Each row of a before or after table is a point. One or more steps were done to the points. Then noise was added and the rows were shuffled. The steps act on columns, c1 being the first. Name the steps. A step turns or swaps two columns, mirrors them in a line or flattens them onto one, adds a multiple of one to another, or multiplies or shifts one. Angles are multiples of 10 degrees, from the lower column toward the higher: turns from -170 to 170, lines from 10 to 170 but not 90. Use the fewest steps. Two steps may share a column if one is a turn and the other turns, adds or multiplies; they go together, in the order done. Otherwise the lowest column goes first.

Before:
[[ 0.12  0.37  0.33]
 [-0.20  0.18  0.31]
 [-0.44 -0.13  0.17]
 [ 0.33  0.73 -0.75]
 [ 0.17 -0.27  0.50]
 [ 0.16 -0.08 -0.01]
 [ 0.78 -0.25  0.17]
 [ 0.41 -0.82 -0.10]
 [ 0.02 -0.25  1.02]
 [-0.29  0.21 -0.06]
 [-0.42 -0.11 -0.32]
 [-0.07 -0.61 -0.65]
 [-0.15  0.30 -0.24]]
After, 13 rows:
[[-0.03  0.15 -0.29]
 [ 0.33  0.10 -0.19]
 [-0.19  0.28 -0.08]
 [ 0.24 -0.18  0.76]
 [ 0.15 -0.12 -0.46]
 [ 0.01 -0.81  0.41]
 [ 0.50 -0.26  0.13]
 [-0.78  0.70  0.36]
 [-0.62 -0.61 -0.10]
 [-0.02 -0.17  0.19]
 [-0.38 -0.04 -0.48]
 [ 0.35  0.32  0.13]
 [ 1.03 -0.22  0.01]]
Steps: swap c1 and c3

Before (8 x 4):
[[-0.15  0.12  0.47 -0.18]
 [-0.06 -0.18  0.46 -0.01]
 [ 0.70 -0.72 -0.63 -0.35]
 [ 0.04 -0.76 -0.76 -0.11]
 [-0.18 -0.29  0.64 -0.31]
 [ 0.47 -0.67 -0.53 -0.29]
 [ 0.18  0.20  0.52  0.50]
 [ 0.59 -0.75 -0.09  0.45]]
After, 8 rows:
[[ 0.10 -0.63  0.80  0.42]
 [-0.27  0.50 -0.44  0.32]
 [-0.53 -0.26  0.11  0.85]
 [-0.04 -0.07 -0.42 -0.22]
 [-0.05 -0.11 -0.47  0.08]
 [ 0.05 -0.43 -0.73 -0.09]
 [-0.34 -0.71  0.60  0.17]
 [-0.57 -0.76  0.73  0.16]]
Steps: turn c1 and c3 by 170 degrees; turn c2 and c4 by -40 degrees
